Every row gives one point. Each copy is the shape, with its points in the same order, stretched, turned, moved and blurred by noise. Say if it was mirrored as well.

Shape (7 x 2):
17.7 10.0

0.1 11.4

-17.6 -13.1

17.0 11.1

-28.5 -3.8

-11.0 -9.5

-30.5 -11.7
Copy 1:
16.6 -4.4

0.3 -12.9

-17.5 15.5

17.4 -8.9

-27.5 4.9

-9.8 13.5

-27.0 11.4
Copy 1 is: mirrored
Copy 2 (7 x 2):
20.5 4.4

2.4 13.9

-28.0 -0.4

18.4 5.8

-33.3 11.8

-19.8 -0.5

-38.5 7.8
Copy 2 is: only turned
Copy 3, 7 rows:
9.4 20.8

-13.4 13.9

-17.8 -17.8

6.4 18.8

-31.9 -14.2

-13.3 -7.4

-31.7 -19.2
Copy 3 is: only turned

Shape, 10 rows:
5.0 18.2 -0.9 -17.8

-27.7 -8.7 32.5 15.2

2.4 -15.2 2.9 -3.3

8.7 -0.7 -3.3 -0.2

12.0 -15.8 13.0 -9.5

-19.0 -14.8 -1.5 -6.5

0.6 20.6 -4.9 5.0

13.8 -17.1 7.8 28.7

-54.8 1.3 15.1 -18.3

12.2 4.9 -3.2 -19.9
Copy 1 (10 x 4):
18.3 14.3 -16.0 -7.0

4.2 -4.4 31.9 7.3

-13.5 -3.1 0.4 -13.9

-10.1 -3.3 -14.9 -7.0

-5.9 -6.3 0.3 -26.3

-16.3 9.7 8.5 -2.3

7.1 -5.3 -17.5 10.2

-22.3 -36.7 -0.2 -3.7

5.3 40.0 32.0 12.2

8.3 10.5 -19.5 -18.3
Copy 1 is: only turned
Copy 2 (10 x 4):
-23.6 4.1 -18.1 -8.8

34.4 11.0 -11.4 -27.5

-6.2 -11.9 7.4 -9.8

-12.6 -0.4 3.4 1.7

-11.4 -7.2 15.2 -22.4

2.2 -21.5 -13.2 -9.8

-8.8 15.7 -16.4 9.5

10.7 11.2 30.3 6.7

20.2 -15.8 -55.4 -32.4

-27.5 -6.1 -4.0 -10.1
Copy 2 is: mirrored
Copy 3:
-4.4 -2.7 24.9 -5.5

-6.2 -56.7 3.3 13.6

4.2 -17.5 -8.1 2.0

2.2 -6.5 4.5 9.7

19.2 -19.7 -2.6 -3.5

-15.3 -22.1 -12.3 -4.8

-12.0 -6.2 22.4 17.4

16.6 -25.8 -10.9 35.4

-40.4 -43.6 6.5 -20.9

5.0 0.6 11.8 -7.6
Copy 3 is: only turned
Copy 4:
5.4 15.4 7.5 -19.9

-38.1 -34.8 -3.9 1.7

5.3 -18.9 -5.9 8.5

6.3 -1.6 2.6 7.0

11.4 -26.4 -0.5 -0.5

-9.4 -14.9 -25.0 9.1

-7.0 16.0 12.5 -0.6

-1.9 -25.6 14.8 32.1

-40.6 -8.6 -33.7 -23.7

15.9 2.3 -1.2 -13.1
Copy 4 is: only turned

Shape, 11 rows:
-11.1 -18.7 -13.9 -18.5 -2.8 -13.0

-15.7 -10.6 3.0 15.9 -2.1 -16.7

19.6 14.3 -8.3 -16.3 -13.1 30.2

-15.3 0.8 -4.1 -15.9 -3.9 -2.1

16.6 -48.2 1.0 10.7 -10.4 28.6

-12.7 5.0 -5.1 -35.7 13.2 -19.4

-11.2 7.8 -0.2 11.3 -10.3 8.6

-12.0 3.1 -1.3 -48.0 2.1 6.5

-7.9 -1.2 -42.2 11.6 20.3 23.9

2.9 4.6 -13.5 9.8 11.4 7.8

-7.2 -2.8 -8.2 12.3 -15.1 -11.8
Copy 1, 11 rows:
-23.3 -18.7 -11.8 17.0 4.8 -6.1

-7.3 -1.7 19.1 18.0 -1.1 -6.4

8.6 -21.5 -26.3 -14.4 -2.1 37.6

-12.1 -3.2 -13.6 13.4 5.1 6.6

0.7 -56.3 16.5 18.4 4.2 30.4

-13.9 -3.0 -29.1 7.9 20.2 -15.0

1.5 2.4 3.3 10.1 -10.0 18.7

-15.9 -9.6 -39.5 10.0 25.1 12.6

20.4 -22.2 -22.5 28.7 -31.6 7.9

17.1 -13.6 -7.1 7.0 -11.0 4.1

-12.1 -4.4 9.9 6.2 -13.5 2.2
Copy 1 is: only turned
Copy 2 (11 x 6):
-14.8 -12.0 -27.1 -12.3 11.0 12.0

-29.2 4.7 -17.9 5.7 16.5 2.8

26.0 -5.2 -1.5 10.9 7.2 5.0

-8.0 -7.3 -10.6 -14.3 13.6 7.7

-10.7 -38.1 -28.4 40.1 25.2 -4.8

-13.2 -3.0 -12.1 -25.4 -4.9 19.5

-8.4 6.6 -1.2 2.0 18.4 -3.2

5.5 -20.8 -6.4 -27.5 0.1 12.4

3.0 -1.4 -2.4 13.0 38.2 38.7

-5.1 5.8 -9.2 14.7 15.6 18.0

-16.7 11.3 -20.7 5.1 17.1 -2.1
Copy 2 is: mirrored
Copy 3, 11 rows:
17.1 4.8 -32.1 -9.8 -11.2 -1.5

-13.3 1.5 -22.0 -2.5 -17.2 -1.8

16.3 -0.2 10.3 38.7 8.2 14.0

12.1 -1.2 -11.7 12.0 -18.0 4.8

1.5 -16.5 -29.9 6.9 30.9 -16.4

25.2 7.3 -2.8 -6.6 -24.9 -5.7

-8.9 -2.2 -7.2 28.1 -14.1 10.6

37.1 -8.1 0.8 12.8 -17.4 0.7

1.5 29.9 -24.9 30.2 -4.2 -20.8

-4.4 15.6 -3.9 19.5 -4.1 -9.9

-9.3 6.3 -24.4 5.9 -12.2 13.6
Copy 3 is: mirrored
Copy 4:
-10.4 19.0 25.1 30.7 -11.9 -7.1

-19.0 3.7 2.3 20.3 15.6 5.3

12.9 -3.9 -15.0 4.5 -31.2 -0.3

-1.7 18.8 14.5 8.6 -7.3 9.3

-38.1 -35.4 -17.8 25.2 -42.7 -29.2

12.8 24.6 38.5 10.0 -1.5 1.6

-6.8 3.6 -12.2 8.4 1.5 18.1

9.3 24.4 31.3 -7.5 -29.7 0.2

3.9 -27.3 6.9 46.7 -20.5 44.5

3.8 -18.4 -2.8 25.8 -2.3 18.1

-11.9 14.1 -6.1 29.0 10.3 3.6
Copy 4 is: mirrored

Shape:
9.9 -2.2 24.4 15.4 -1.0 14.2 -18.1 20.4 -17.1

9.3 -8.7 -11.6 -20.7 -10.1 11.4 6.6 -13.6 5.2

-5.9 7.7 2.8 -8.9 -3.6 14.9 -4.9 8.8 23.2

10.1 -0.2 -18.1 -10.2 -26.9 -19.1 23.4 -12.1 26.6

3.7 2.9 -2.6 2.6 -10.2 15.4 22.6 -0.7 22.6

17.4 -18.3 -2.3 -16.9 -25.3 -28.7 -21.4 29.3 -11.9

6.6 3.2 -19.1 30.4 -0.7 5.5 -9.0 -12.7 34.7

-5.4 -7.0 16.5 -6.1 1.6 22.8 22.7 33.9 -11.6

-2.0 30.4 11.8 -12.9 17.1 -7.5 5.9 32.3 -2.7

13.8 -5.9 35.7 26.6 -0.1 -0.8 21.1 -14.4 26.9

-16.6 -2.2 -16.8 18.1 7.7 -10.5 -20.0 -12.9 14.2

-2.6 -0.9 27.9 25.0 20.0 21.8 -14.4 3.4 18.7

29.1 -9.1 -10.4 -14.6 -1.5 -23.9 20.7 1.3 11.7

8.5 20.1 -8.6 2.7 -31.7 -22.7 -13.5 8.1 -1.5
Copy 1:
-4.0 -6.6 4.5 18.9 12.1 7.0 9.3 -4.0 -24.6

7.7 0.1 -5.3 8.2 -14.6 19.1 -6.2 -5.6 29.4

4.4 6.0 -15.0 8.0 13.0 4.8 -8.5 11.3 21.2

-10.0 9.2 -33.4 3.8 -29.5 10.9 8.5 2.2 52.1

6.5 18.6 -19.4 -1.3 5.0 12.8 11.9 10.3 30.5

-13.3 -38.8 -27.1 33.3 -31.2 14.7 -7.1 -2.5 1.2

-7.5 12.6 -24.2 10.6 22.5 -1.6 24.6 -28.8 40.3

21.3 -3.8 -7.0 -8.4 11.2 20.1 1.0 27.6 -15.7

11.4 -15.8 -3.1 -2.8 0.6 -19.4 -3.4 24.3 -8.0

-35.2 23.2 6.2 -2.3 8.1 13.6 39.7 7.9 28.7

-11.3 -2.6 -19.3 -7.3 11.4 -4.6 -0.4 -36.2 23.7

-13.6 8.8 10.2 4.3 41.1 2.8 16.7 -3.7 3.1

-9.6 -20.7 -10.0 10.0 -26.5 8.6 22.0 2.3 37.5

-8.9 -4.1 -33.7 22.0 -30.1 -10.7 -2.8 -10.7 8.6
Copy 1 is: only turned
Copy 2 (14 x 9):
12.7 12.2 -5.5 -1.6 7.6 -0.5 -10.0 27.8 -35.6

19.2 11.1 -18.3 -14.7 -1.2 11.0 0.0 -30.2 0.7

0.1 15.5 -7.0 4.2 -0.5 18.0 -25.1 -10.3 7.0

16.0 4.4 9.5 -10.1 -4.0 1.2 3.2 -41.2 30.1

3.2 19.2 3.9 -7.0 -10.9 19.0 -2.9 -13.7 13.4

32.0 -8.2 -5.2 -22.8 36.7 -16.9 -1.4 -18.0 -12.4

8.1 0.7 2.3 30.3 2.0 41.4 11.9 -6.0 8.7

-8.9 23.8 -1.7 -36.5 7.4 1.3 -6.9 10.0 -18.1

-13.7 31.5 -2.2 2.1 29.1 -25.9 -12.9 -1.9 8.9

6.1 14.1 32.9 13.0 -29.8 6.9 -9.3 -12.1 -15.3

-0.7 -21.2 -11.5 22.9 3.4 24.5 11.3 -12.4 -1.9

-4.2 9.6 3.0 27.4 -7.2 29.0 -20.1 13.6 -32.5

14.0 15.0 5.8 -9.2 18.5 -7.0 17.8 -45.0 9.3

25.1 -1.6 -2.3 -3.7 14.3 -14.9 -3.7 2.1 21.2
Copy 2 is: only turned
Copy 3 (14 x 9):
20.7 21.7 6.9 -2.4 -15.0 14.9 -5.9 21.8 -16.7

3.5 -30.8 -4.4 -21.3 2.0 21.1 -9.9 7.1 13.6

-2.5 12.1 -1.0 -20.3 15.4 5.2 4.5 13.3 17.8

-15.0 -25.3 10.1 -6.0 4.6 -2.0 -37.0 -6.1 26.6

-24.4 -6.1 11.7 -20.1 -2.0 10.8 -9.8 16.2 10.7

48.0 -6.3 -7.0 17.2 6.5 -15.1 -31.9 15.1 16.9

-30.9 12.6 -11.6 1.1 -19.0 17.4 -6.7 -8.6 29.1

-1.0 8.2 11.4 -22.0 15.3 -5.6 -4.2 41.2 -26.5

0.8 34.7 -10.6 -12.6 40.9 -8.4 -18.7 7.5 -13.1

-28.3 2.1 41.9 14.3 -5.5 25.1 -0.4 3.4 -7.9

-7.5 11.3 -31.6 12.8 -9.4 2.2 5.3 -19.7 15.0

-17.3 31.2 5.6 0.5 5.4 28.0 24.0 9.9 -6.2

-0.3 -16.8 0.4 9.8 17.1 4.3 -42.3 9.0 13.3

16.8 7.4 1.1 -4.8 -11.8 -7.1 -45.4 -15.1 16.6
Copy 3 is: mirrored

Shape (17 x 12):
11.6 -23.3 4.0 -4.7 -20.9 8.9 -12.2 -13.0 -11.1 15.5 -5.1 -4.9

10.9 -8.2 16.4 7.5 -1.9 -14.8 -12.0 -32.0 -21.0 4.3 -24.7 2.4

-1.4 -11.7 -11.6 13.5 -1.4 4.7 -29.0 -37.1 -3.3 25.4 -15.5 -10.8

14.1 -20.7 -3.3 6.7 2.7 -14.2 6.1 -16.1 1.0 29.7 -10.6 7.6

-27.6 -3.2 21.1 4.8 11.9 -8.4 9.9 11.6 14.2 4.7 -14.6 -0.1

15.6 25.6 13.8 25.2 -28.4 -32.0 19.5 2.7 35.4 26.3 10.2 26.5

-2.4 -2.4 9.4 -4.7 -2.0 18.7 2.6 -27.7 0.1 7.4 2.1 -3.0

-36.1 16.4 2.6 -5.3 18.0 3.2 2.3 12.7 -17.6 -2.6 11.5 18.9

1.3 15.8 10.7 2.5 20.2 12.4 -1.7 12.4 12.2 -6.3 -1.8 1.2

25.9 6.9 -10.1 41.5 -35.9 2.7 14.6 4.6 30.5 1.7 -10.7 34.8

-8.4 16.5 12.9 -1.0 22.7 4.3 -11.0 39.7 13.2 13.7 16.6 10.8

-2.2 13.3 -8.6 -12.4 31.5 -19.5 3.7 27.8 13.7 -2.0 15.8 -15.2

-6.5 0.3 0.2 14.1 -8.9 7.7 11.1 -13.2 -19.7 20.2 -14.5 1.0

-15.7 11.0 13.4 9.6 -1.0 1.3 -11.4 37.3 15.4 -22.0 19.6 9.8

-27.1 -2.1 17.7 31.6 6.3 -6.7 15.5 4.6 4.4 -17.4 16.1 7.3

-6.3 -4.8 -11.5 -14.7 -17.5 -1.3 -8.2 -26.2 -0.8 16.4 -22.0 5.4

-21.4 25.2 9.4 22.8 -4.8 -1.9 15.5 23.6 -0.5 -1.3 1.2 -9.0
Copy 1 (17 x 12):
14.6 13.0 -18.6 -4.9 32.9 7.8 -2.5 6.9 -11.3 -4.7 7.9 -10.0

-6.6 28.6 -38.1 3.0 10.2 -1.2 16.7 -2.3 -27.0 -2.1 28.2 -15.5

-19.2 38.9 -23.1 -4.3 23.6 14.8 -3.9 23.6 -25.9 4.5 -7.7 -30.3

-7.8 11.1 -15.4 3.6 16.2 12.6 -1.3 10.9 -9.3 11.1 28.2 -37.3

-21.6 -9.6 6.0 7.4 -18.3 18.9 7.5 4.5 -26.7 15.1 13.7 -0.9

-21.9 4.0 2.5 14.0 8.8 -45.7 -6.2 19.6 -3.1 54.7 12.7 -33.1

-18.9 16.3 -13.7 -11.2 6.4 8.0 -11.6 -2.3 5.2 4.5 -7.4 -15.9

-21.8 6.5 7.2 -17.3 -40.3 9.4 -9.7 25.6 -11.7 6.7 10.5 8.6

-5.4 17.7 16.3 -6.5 -20.8 1.7 -0.2 -7.2 -7.7 11.6 -9.0 -9.7

1.0 22.4 -1.4 45.1 28.1 -31.8 -28.5 8.3 3.3 37.4 4.3 -15.4

0.0 6.7 30.4 -27.0 -19.6 -3.3 -12.0 12.1 -25.0 32.8 -6.5 -3.8

-9.6 8.7 39.3 -18.3 -23.0 6.3 15.4 11.4 0.6 9.7 10.5 -16.1

-12.4 10.3 -22.4 1.4 0.6 2.0 -20.8 22.0 -23.1 -3.7 15.7 -24.4

-0.4 10.9 35.5 1.0 -12.1 -12.5 -4.8 9.2 -10.1 14.3 -2.2 35.2

-38.4 6.2 15.3 2.6 -5.5 1.4 -5.9 2.3 -2.9 0.0 18.6 14.0

-8.9 6.9 -29.3 9.8 5.7 10.4 7.7 29.5 -3.6 10.3 -1.2 -20.1

-16.6 4.4 11.6 6.2 -20.3 -16.9 -7.6 29.1 -21.1 -0.4 7.6 0.0
Copy 1 is: only turned
Copy 2:
17.0 -37.1 1.0 2.7 8.8 15.2 16.7 9.2 -1.9 5.2 -7.0 14.3

30.8 -9.0 -11.2 -15.0 5.2 30.8 9.4 28.4 27.3 12.3 -20.6 -3.8

0.5 -40.9 0.3 0.4 -18.4 10.2 -2.0 9.3 21.5 28.3 -15.1 11.3

18.9 -27.8 -13.0 12.8 -8.9 23.7 13.0 40.2 5.5 21.4 3.1 -6.8

-2.5 11.4 -33.2 -16.4 -8.8 -15.9 12.8 35.4 9.4 12.1 -0.3 7.2

38.1 20.6 10.3 -14.4 -46.4 -5.1 34.5 33.4 -20.0 19.9 24.2 -1.5

-1.1 -17.7 -7.3 11.5 -19.3 14.5 22.2 -2.9 9.3 -2.1 -15.5 5.3

-23.7 33.4 -16.1 -19.3 1.5 5.2 -8.7 -2.4 -15.7 15.4 -9.3 9.2

-23.6 21.4 2.8 -5.2 -2.1 -3.6 26.1 8.5 9.4 7.7 3.3 0.9

22.7 17.1 41.4 17.6 -26.6 -11.4 14.2 40.9 -11.9 0.4 8.2 21.9

-28.6 29.3 -7.6 -18.6 6.6 -2.3 28.6 10.1 -10.1 33.6 25.6 10.8

-23.8 24.3 -12.6 -10.1 2.6 -14.3 9.4 -2.3 1.2 15.2 39.2 -23.6

5.1 -11.1 -3.1 -0.7 -10.6 7.0 2.6 30.1 -8.0 14.9 -31.2 -5.0

-7.9 49.8 6.4 -17.0 8.4 -29.9 12.5 -12.6 -4.1 10.8 23.4 28.7

9.3 45.6 -17.7 11.9 -15.9 -23.4 -6.6 2.5 2.7 18.1 -3.9 6.9

6.1 -35.3 -0.6 -13.9 -18.9 19.8 2.5 21.3 6.3 -11.1 -5.6 7.7

-3.1 39.1 -4.8 -23.1 -8.8 -38.5 1.4 16.1 -14.1 20.2 -11.0 -6.5
Copy 2 is: only turned
